Rows are points. Each table stands for the endless flat space through its points: a line for two points, a plane for three, and so on. The two share one point or none. Which?

First (2 x 4):
[[ -1   9 -20  20]
 [  3   9 -22  24]]
Second:
[[ -8  12 -19  17]
 [  2   6 -19  19]]
They share: [ -3   9 -19  18]

First (2 x 9):
[[-30  -1 -17  -1   0   0 -25  21 -29]
 [-24  -5 -13   9   8   2 -21  21 -19]]
Second, 2 rows:
[[-19  -6 -14  20  10   9 -21  25 -12]
 [-25  -9  -5   2  16  -9 -15  13 -18]]
They share: [-21  -7 -11  14  12   3 -19  21 -14]

First, 2 rows:
[[ 25  -4  -3  -1   6  23  15   5   9 -20 -10 -12]
 [ 22  -3  -8  -6   6  22  15   7   9 -20 -10  -8]]
Second, 4 rows:
[[ 30  -3 -16   6  14  27  27   1  13 -25 -14 -10]
 [  5  -8 -19 -30  -1  16  -3  15   2 -23  -1   2]
 [ 40   5 -26   4  20  35  37  13  13 -17 -20   2]
 [ 37   5 -37  -9  17  41  30  29   9 -15 -15  14]]
They share: no point

First, 4 rows:
[[-28  22  23   2 -28  26 -37 -25  -2   7 -16   0 -26  -8   8  14  11   6
   13  32]
 [-21  16  -8  29 -14 -11  -8 -14 -43  17  -2  29  -2  -9  19 -22   9 -35
   31 -18]
 [-10  16  20  23 -22   5 -13 -13 -14  31 -13   9  -8   1  17   8   8 -15
   10  14]
 [-15  10   1  14  -4 -14 -14   4 -11  21 -39  22 -20 -18  16  -4   0 -14
    6   0]]
Second (2 x 20):
[[-23  22  -7  14 -34  14  -3 -32 -12  16 -33  15 -24  -1  17   0   4 -30
   11  11]
 [-15  14   5  22 -14  -6 -19 -12 -24  12 -13  11  -8 -13  13  -4   4 -14
   19   3]]
They share: no point

First:
[[ 35  17   3 -14   3   5 -14   9 -34  -4  32   7  -2  -1 -17  -8  22   7
  -14  13  -7  -6 -23  -1]
 [ 15  18  21 -19  18  -3  -1  16 -18  -8  12   8 -15  25   3   6  17   6
  -17   7   3   8 -18  -9]
 [ 25  13  20  -6  20   8  -2   1 -28  -1  23   0 -14  16   4  -1  18   5
  -16  13   2  -2 -11  -8]
 [ 23  24  16 -12   6   7   1   5 -23  -6  18   7  -4  17 -14   3   9  12
   -7   6  -9  11 -13  -5]]
Second (2 x 24):
[[ 23  15  17 -20  18  -3  -7  20 -18  -5  15  10 -12  24  -4   2  16   1
  -21   7  -5   0 -19  -5]
 [ 11  24  14 -20   6  -3  -1  11 -27 -14  18   7 -12   9   2   5  25  16
   -9  10  13  15 -25 -11]]
They share: [ 19  18  16 -20  14  -3  -5  17 -21  -8  16   9 -12  19  -2   3  19   6
 -17   8   1   5 -21  -7]

First:
[[ 23   6  -5  -4  -5   8  12 -15   3  18   9 -14  29   1  13  15   5   5
    1   5  -5  20 -12 -29]
 [ 27  -6 -13  12 -13   8   0   1 -21  18 -15 -26   9  17  13   3   9  -3
  -23 -19  11   8  -4 -25]
 [ 30 -10 -17   8 -16  10  -5  -3 -26  21 -18 -27  14  20  16  -2  14   2
  -28 -15   8  14  -9 -29]]
Second, 5 rows:
[[ 27 -13  18  12   6  10  10 -13   2  21  13 -15   2   1   7  27  -7 -36
   -8 -17   9 -16  -1 -12]
 [ 21 -25   2  12 -18  -6  -8  21 -24  19 -13  -3   2  27 -11  -1   1   2
   16  19   5 -12  29  22]
 [ 15  21 -12   8 -30  -2  14  31  -6  -1 -17 -22  14   0  -2   1  24  11
  -10 -28  39  34   6 -29]
 [ 61  -9  16  20  -2  30  30   1 -24  49 -25  15 -18  -1  21  25 -29 -26
   18 -27  -7 -24  31 -26]
 [ 20  17   1   9  -6   4  20   0  12   6   8 -29   9  -6  10  23   9 -22
  -22 -38  23  15 -14 -36]]
They share: no point

First (3 x 24):
[[  6  -9  18 -12  11  21  -9  17 -15  19  14 -15  -1   2 -34 -17  11  20
   -9   3  -1   3  -6 -13]
 [-10 -13  22 -12  -9  21  11   9 -39  31   2  -3 -17   2 -26 -29  -5   4
   11 -21 -13   7 -18 -29]
 [-18 -10  11 -16 -10  19   6   5 -25  24  11   2 -15  -8 -18 -20 -13   6
    8 -23  -6  12 -17 -17]]
Second (2 x 24):
[[-32  -6  16 -28  -8  13  -2  -5 -22  15   8 -19  -8  -5 -20 -26 -15  -8
    6  -2 -12  11  -2 -22]
 [-26  -7  14 -24  -7  15  -1  -1 -21  17  10 -13  -9  -6 -20 -23 -13  -2
    5  -7  -9  11  -6 -19]]
They share: [-14  -9  10 -16  -5  19   1   7 -19  21  14  -1 -11  -8 -20 -17  -9  10
   3 -17  -3  11 -14 -13]

First:
[[  4 -14 -21  11  -3  26  -6  12  -9 -14   8  -3 -27  -3  -3   6   2  -7
   -2  -5 -11  -2  22 -12]
 [  9 -14 -16  13  -4  22  -2   7 -10 -12   9   2 -24  -8  -2   1   7 -11
    4  -3 -11  -3  18 -13]]
Second:
[[ 23 -28 -16  24   0  16 -11   4 -15 -23   2  -8 -31 -14 -13  -3  23 -25
   23   1 -16 -11   5 -20]
 [ 20 -23 -16  19  -4  15  -5   1 -13 -19   6  -2 -26 -12  -8  -3  18 -22
   18   1 -12  -9   9 -16]]
They share: no point

First (4 x 24):
[[  4  -4 -31  -9  13  -9 -11  -1  20  -9   5  35   9  -1 -17   4  18   2
    8  30  16  19  34  12]
 [ -3  27 -33 -22  32  -3   5 -29  25  18   4  28   2 -20   0 -32  27 -35
    0  31  -6   9  26  26]
 [  6  -6 -24 -13  19  -4 -12   2  16  -7   3  33  15   2 -17   4  18   1
   14  23  12  27  30  11]
 [ -2  38 -25 -27  41   7   9 -41  26  31  -3  15   5 -23   9 -50  30 -52
    0  20 -20   7  12  30]]
Second (2 x 24):
[[-10 -11 -14  -5   2  11 -27 -29  32  -1 -10  -7  15  12 -18 -15   9 -21
   -4  10   0  36  -1  22]
 [  0  -1 -12 -11  14   7 -15 -19  24   1 -10   5  17   2 -10 -19  17 -21
    8  10   0  26   5  16]]
They share: no point

First:
[[ 28   1  18 -12 -39  21  37   1 -24  28  27  -2 -25  -4 -12  -6   1  11
   -9 -20 -19  10  34  17]
 [ 12 -18   9 -13 -19   8  17  -1 -14   2  12 -13 -21   0 -15 -18   2  24
  -19 -11 -14  -8  17   8]
 [  6 -33  -3 -39   3  21  38 -16 -37  -6 -17   5 -21  21 -27  -5   0  41
  -25 -43 -23 -15  26  16]
 [ 10 -15   0 -14 -14 -22 -34  18   5 -36   1 -36 -19   9  10 -14  -7   3
  -26 -12  -1 -37   1   7]
 [ 33   1   4 -31 -46  -4  21   3 -17  19   3 -15 -30  24   0  14  -5   2
  -21 -44  -3  -5  48  37]
 [ 12 -29   1 -33 -22 -11  28  -4  -7   5  -2 -34 -35  22 -29  -8  -1  43
  -35 -22   7  -7  38  35]]
Second (2 x 24):
[[  3 -24  -2  -8  -9   8   9  -1 -23  -1   0  -5 -12  -3 -10 -20   8  14
  -14 -12 -25 -17  14  -8]
 [ 23 -12  22 -24 -25  16   5 -21   1 -17   8   3 -16  17  -2 -16  -8  34
  -30 -24  -9 -17  -6  16]]
They share: [  8 -21   4 -12 -13  10   8  -6 -17  -5   2  -3 -13   2  -8 -19   4  19
 -18 -15 -21 -17   9  -2]

First, 4 rows:
[[ -9 -26 -32 -20 -13 -19  -5   0 -26   6 -30 -32 -29  20 -11 -14   4 -16
   16  22  23 -17   1  -2]
 [ -2 -30 -20 -18 -12  -4 -23   0   3 -12 -16 -13 -14  -5 -27  -1   8 -40
   -9   8  19  -8  -9 -17]
 [ 13  -3   4 -21 -39  14  -2  15  -6  21 -16 -13  -8 -11  -9 -28  41 -22
   -6  -1 -11  19 -27 -26]
 [ 28  -1 -12 -23 -24 -13 -16  19  -3  -5   6   6  15 -28 -25  -5  17 -18
  -13   5  -9  36  -3 -27]]
Second:
[[  2 -15 -34 -28  -3 -23  -5   8 -29   0 -22 -16 -14  -7  -4  -6  23 -19
   12  21   1  -2 -13   1]
 [-11 -21  -8 -38  -5  -6  -7   7 -16  -5 -22 -15  13 -10 -15 -12  30 -28
   -5  37  -1  15 -31  28]
 [  5 -12 -37 -22 -16 -13 -22  10 -20  15 -40  -5  -8  -3 -23  -3   0 -16
   33  20   0   1   8 -28]
 [ 16  -5 -44 -17 -17 -32  -3   7 -26   5 -10 -12 -32  -7  -6  -6  16 -18
   12  -2   4 -13  -1 -32]
 [  4  -1  -8 -38 -25 -26   3   2  -6 -15   8  -5  -2 -20 -20 -12  40 -38
  -25  17   4  -5 -31   3]]
They share: no point

First:
[[ 46   8   1 -44 -41  19 -40  23  15  18   5 -23  -4 -29 -19   4   3  21
    5  22 -29 -17 -22   1]
 [  2 -26  35 -21 -31  20 -39 -28   0 -25  15  -5  -6   2  -9  41 -10  21
   25  19  10 -14  26  10]
 [ 10 -10  18  -1 -11  18  -3 -29 -15  12  17  -1  41   5  45  44 -18 -30
    2   1  11 -42  -6   3]
 [ 27  -7  32 -36 -39  29 -35  -8  -7   2  17   2   8 -19  -5  39 -30   2
   11  20 -17 -34  -8   1]
 [ 38  15  -1  -2   0  25 -14   4  -3   7  31  -9   5 -11   9  22  -7  -2
   -1   8  -4 -22 -26  11]
 [ -9 -25  18  -8 -24   3 -26 -27   8  -1 -11 -22  16   9  31  29  15  -3
   12  11  22 -15  23  16]]
Second, 6 rows:
[[ -4 -14 -11 -16   4  21  11 -14  19  -1   1 -28  21 -18  15  33  18  20
   14  12  -8 -44  -5  21]
 [ 35  25  34   4 -22  21 -28 -18 -20  24  -5 -29   9  -1  32   5 -12 -12
  -11   1  35 -13 -13  -1]
 [ 34  44  58  -4 -31  25  -4   0  -6  34 -13 -49  12  -9  12  21  14   3
  -40  -3  28  -7   7   6]
 [ 23   3   5 -16   7  33   8   2   0  22   5 -24  24   1   6  27  29  12
    4  31  19 -29  12  25]
 [ 37  33  39  -2  -9  31   2  -2 -14  42 -23 -36  30  -5  32  17  15   0
  -22   9  41 -15   6  19]
 [ 20  12  28 -14 -42   6 -24   2  17   2  15 -33  -4 -11  -6  27  10   8
  -19  -6 -12  -5   0  -1]]
They share: [ 21  -3   4 -11 -16  14 -21  -6   5   6  11 -18  10  -4  13  20   6   3
   6  10   3 -18  -5   9]

First, 2 rows:
[[-21   3  -5  19 -28 -12 -27  -9 -18  -1   9   1 -13  12  13  -5  -2  21
   13 -38  11  -5  28  -5]
 [  4   3  25  19 -13 -17  -2 -19 -18 -16  14  -4 -18  12  13  20  18  16
   23  -8  26   5   8   0]]
Second:
[[ -2 -16  -5  18 -27 -19 -21  -5  -2 -10   6   1 -44   6   9   5   2  15
   33 -53   7  -4   6  -4]
 [ -8  51   3  -3  -5 -23 -14  -7 -44   1  25 -21   0   1  18  31   2  20
  -23   9   7  14   8  20]
 [-13  -6  10  28 -21 -15 -23 -48   6 -12  26   1  -6  36  36  16  10  35
   29  -4  38   6  13 -37]
 [  0  10  16  14 -20 -29   9   7   3   5  26 -16 -16  18   9   2  -2 -10
   24 -31  44 -16  50   8]
 [  1 -11  48  31 -18 -22  16  -3 -14   4  18  -2   0  16   2 -16  20 -11
   42 -26  49 -18  54   0]
 [ -6  10  -5  10 -17 -23 -25 -15 -16  -3  19  -8 -24   7  20  18   2  23
   11 -24   6   7   0  -4]]
They share: [ -6   3  13  19 -19 -15 -12 -15 -18 -10  12  -2 -16  12  13  10  10  18
  19 -20  20   1  16  -2]

First (6 x 24):
[[ -8  15 -23   9 -24 -21 -24 -21   1  14 -21 -13   4   4   7   0   3 -22
  -12   3  36 -30   8  30]
 [ 51  33   7 -11 -46 -12 -21 -22  21  27  -1 -18  41 -17  13  38 -35  -6
   12  15  27 -38  43  19]
 [ 18  22   6 -19  -9 -14  -5  11 -14  16 -12   8   3 -20  -7   2 -12 -18
   20 -11  14  -2  26   4]
 [-25 -10   5  -9  13  14   4  13 -38  -8  -8   1 -28 -23 -10 -34  -3 -14
   -1   9  13   6 -13 -16]
 [ 24 -14  27 -17  -9  35   7  -6 -12   5  20 -20  -3 -42 -10  -4 -33  -4
    1  43   0 -20   6 -19]
 [-12 -29  17  -8   8  40   9  -1 -30  -8  12 -15 -28 -37 -13 -31 -15  -8
  -11  40   1  -8 -18 -24]]
Second, 2 rows:
[[ 11   1   7 -17  -9  -1  -7  -5  -6  12 -10  -9   2 -25   3   5 -18 -11
    5  13  18 -21  16   0]
 [ 17  13   4 -11 -27   8 -13  -8 -24   9   2 -21  -4 -16 -15  -1 -18 -14
    8   7  12 -30   1   6]]
They share: no point

First:
[[ -6  21 -17  -3   0   4  22   8 -24  25   3  -1  -2 -19   8  25 -25   1
    0  23  24  28 -13  47]
 [-30 -46 -29 -19 -24 -41 -26  19   2   9 -11  -6 -14   0 -28 -15   3 -21
  -30 -46   7 -12  16  -4]
 [-17 -46 -36  -5 -29 -33 -10  26  -1  10 -24  -5 -17   2 -24  -3  -1 -20
  -22 -45  19  -1   0   5]
 [  7 -22  -3 -33 -29 -24 -20  -5  -4   7  -4  -9 -40 -17   3 -19   1 -33
  -43 -26   3  -6   0  -5]
 [-13   4  -7 -40   1  -6 -19  11 -15   6  13  10 -17  -5   5  -1 -11  -3
  -14   1 -13   4  16  21]]
Second:
[[ -8  -4 -19 -17  11 -12 -13  18 -24  11   4   4 -17   2   5 -11 -13  -2
   -6   6  -9  22  12  37]
 [-34 -17 -23 -22 -11 -14   1  -5  -8  26  -3  -2   4 -10 -13  -2  -8 -21
  -21   3   7   3   5  26]
 [  4   0 -26 -12  19 -31  -5  30 -24  -7  -2  -3 -21   9  27 -14  -9   7
   -5 -19  -4  32   1  45]
 [-27  -9 -15 -21 -21 -19   0  -4  -4  23   2  -8  -2 -22 -13   7  -9 -19
  -27  -9  20  -4   1  12]]
They share: [-17  -5 -15 -19  -9 -17  -6   6 -12  17   4  -4 -10 -14  -5   1 -11 -11
 -19  -5  10   6   5  20]
